Each row is a point. The last column is the point's height on a tilted bowl or saddle (a function of degree 2), plus a little noise. Count its main directions that bend up, bend down and stay straight.

Points, 15 rows:
[[ 20 -18 -13 -10]
 [-18 -60  11 -49]
 [-35  -3   3 -15]
 [  4  -1  40 -31]
 [-16   6  34 -31]
 [  6   7  28 -12]
 [ 20 -31  17 -53]
 [ 42  25 -38  -4]
 [  9 -15   7   0]
 [-19  -7  25 -10]
 [-13 -27   6   4]
 [-10  23 -26 -51]
 [  1  18  14 -12]
 [ -1  -1 -10  10]
 [  1 -12 -22   0]]
Directions: 0 up, 2 down, 1 straight

Points:
[[  1 -48   9 -21 -32]
 [-56  13   4 -23 -51]
 [-28  47  30  -4 -42]
 [-27 -55  19  17 -26]
 [-39  16 -16   7 -25]
 [-46 -39 -31   4 -22]
 [ -3   4 -20  25  -5]
 [-27  -8  10 -22 -29]
 [ 16 -20   1  -6 -14]
 [  4  33  24  -2 -21]
 [ 33  29  -7  -5 -21]
 [-54 -50   0  23 -22]
 [-19  57 -25   3 -46]
 [ -1  13  36  47 -23]
 [ 21  22  21  -5 -16]
 [ 27 -37  32   9 -26]
 [ 47  -6  31  12 -22]
 [-13 -13 -36  -6 -19]
 [  6 -24  49   5 -29]
 [ 26  45   8  -1 -24]
 [ 16  28  13  29 -15]
 [ 11  -8  -4  38  -3]
 [ -7  46 -27  22 -29]
 [  4 -51 -14  -9 -24]
 [-30 -34  17 -17 -34]
 [ 52  -7 -18  16 -19]]
Directions: 0 up, 3 down, 1 straight

Points, 43 rows:
[[-12 -10  -7  11  33   0 -10]
 [ 10  18  19  -6  20  -5  -2]
 [ -2 -30  23  37   3 -12 -23]
 [ 17  -4  31  11  24 -30   0]
 [-11   3   8  -1 -18  -9  -1]
 [-22  -9  25  10   6  -2 -11]
 [ -2 -35  38 -14 -15  -9 -15]
 [ 18  42 -21   3 -12 -12  -9]
 [-11  18 -22  29 -16  15 -15]
 [ -1 -43 -13  18  17 -36 -16]
 [-37   3   2  14  18  53 -60]
 [  0   5  25 -11  26 -17   4]
 [-26   5   6  33 -27  20 -30]
 [-13 -22 -22 -12  18  23 -10]
 [ -3  11  -2 -10  60 -15 -13]
 [ 11  34  12 -17 -12  -3 -11]
 [ 37 -26 -43 -13 -23 -12 -30]
 [-41 -28 -35  -2 -22   3 -25]
 [ 19 -17  -8  20   8  -6   5]
 [ 28  -5 -23 -17  -7   4   7]
 [ 15   1  -4  27   1  11   1]
 [  0 -11  -8  -5   7  36   0]
 [ -1  40   3  13  11 -17 -18]
 [ -7   1 -17  27  27 -28 -11]
 [-31  11  36 -17  13  22 -28]
 [ 35  12  -2  -5 -30 -47 -34]
 [ 21  15  25  -4   4  -3  -6]
 [-30  14  16  -7  -6  -2  -9]
 [ 37 -23  25 -32   8 -24  -7]
 [ 19  11 -30  35  32  17 -26]
 [ -9  -6 -30  32 -18  12 -14]
 [  7  14 -13 -13  12   0   7]
 [  3 -17   1  10  39   2  -7]
 [-23 -25  -1  33  14   2 -25]
 [-13  44 -21 -40  18 -17 -26]
 [ 17 -20 -23  -6   7   5   4]
 [ 11 -44  14 -15 -23  -5 -13]
 [ -5  -1   2  26  47 -16 -16]
 [ -3   9   9  -3  -1  12   2]
 [ 13   4 -15  10  10  27  -1]
 [ -2 -28   0  -2  -6 -12   4]
 [ -9  16  -8  11 -13 -21  -7]
 [  8  -5  24 -55   2  -1   0]]
Directions: 0 up, 4 down, 2 straight
